Every row gives one point. Each copy is the shape, with its points in the same order, stretched, turned, moved and blurred by noise. Is it also mirrored, or only turned?
(in the rows, 128 means zero)

Shape, 7 rows:
159  140  120
159  145  122
20  155  137
165  147  102
172  138  124
68  123  97
157  107  134
Copy 1, 7 rows:
108  108  115
99  106  131
128  249  113
90  95  108
105  86  124
133  189  78
140  98  128
Copy 1 is: mirrored
Copy 2, 7 rows:
165  152  110
165  158  113
35  177  158
168  162  95
173  152  109
69  151  105
159  123  119
Copy 2 is: only turned

Shape (7 x 4):
100  99  124  75
92  138  128  154
138  70  141  121
97  85  168  177
155  164  172  177
183  136  94  82
160  177  92  151
Copy 1:
127  77  107  134
114  157  129  118
162  93  161  113
135  149  194  132
187  191  134  152
196  100  71  92
180  179  88  91
Copy 1 is: mirrored
Copy 2:
106  101  141  63
135  90  155  135
52  125  132  118
63  86  183  162
132  171  159  167
131  179  74  79
170  151  94  142
Copy 2 is: mirrored
Copy 3, 7 rows:
157  161  132  156
93  117  111  149
179  104  116  139
132  56  135  154
96  97  118  62
164  186  70  93
104  159  47  82
Copy 3 is: mirrored

Shape:
154  129  157  132  137  108
114  57  89  186  107  138
101  184  118  43  119  83
147  126  153  183  116  116
78  152  133  69  157  111
134  171  157  185  123  145
110  151  165  42  142  141
129  127  167  177  138  98
111  95  128  151  71  135
139  99  84  153  99  140
126  152  143  26  134  100
141  108  61  157  122  149
Copy 1:
142  139  148  101  118  89
157  72  156  199  83  149
90  133  39  61  113  83
152  154  162  141  88  111
66  113  98  80  143  96
116  185  157  126  106  141
100  116  112  28  148  114
116  147  169  127  92  82
141  102  137  131  58  158
165  105  105  171  99  150
123  112  73  35  136  81
158  115  105  192  128  156
Copy 1 is: only turned
Copy 2 (12 x 6):
151  112  157  149  129  104
119  182  58  89  145  59
82  75  170  133  51  205
140  150  141  164  137  70
74  115  163  121  112  198
137  185  174  179  121  97
115  100  206  97  92  190
125  134  148  177  149  78
112  170  131  88  102  66
139  168  76  101  104  100
112  57  182  115  73  199
147  182  61  108  109  126
Copy 2 is: mirrored
Copy 3 (12 x 6):
151  119  156  116  134  131
92  149  108  195  101  162
114  117  122  61  171  23
145  113  138  137  88  157
82  107  147  69  165  80
152  103  114  96  98  168
109  163  153  42  175  101
134  91  157  122  97  146
106  166  115  146  86  124
124  152  87  164  135  133
123  148  153  69  192  60
122  130  64  168  152  159
Copy 3 is: mirrored

Shape, 13 rows:
132  75  69  138  153  167  116  102
168  112  96  90  75  173  100  113
169  119  99  90  93  87  67  89
116  161  153  144  70  119  143  124
91  101  116  153  129  160  132  143
157  82  113  134  57  91  140  121
91  161  123  113  140  140  149  176
179  145  162  144  154  178  139  130
177  81  67  127  83  90  133  122
103  151  68  71  159  154  142  151
135  143  175  118  137  107  161  86
138  150  145  173  126  178  130  125
80  64  133  129  78  97  98  144
Copy 1 (13 x 8):
131  120  142  144  166  72  109  158
155  143  139  152  95  136  71  146
115  169  191  125  51  119  103  128
96  89  123  150  91  186  124  142
145  69  111  138  141  111  131  144
92  132  141  166  63  135  125  204
149  87  78  110  124  148  155  98
126  130  112  207  167  157  117  103
88  152  117  148  66  93  117  190
172  129  79  82  131  120  121  112
95  139  152  142  135  172  172  152
114  77  116  179  157  147  106  113
144  68  166  130  52  110  144  163
Copy 1 is: mirrored
Copy 2, 13 rows:
88  99  145  102  103  95  68  106
171  119  85  121  67  121  83  106
144  167  61  99  44  79  118  127
178  180  81  143  141  157  140  127
98  128  148  125  141  166  109  102
111  136  7  120  103  144  122  130
139  146  163  143  140  168  135  160
143  104  169  193  146  100  141  101
87  109  26  121  94  111  87  159
147  118  173  106  105  128  89  183
176  146  115  117  147  108  172  125
135  142  162  178  157  123  121  94
80  171  65  92  86  193  149  90
Copy 2 is: only turned
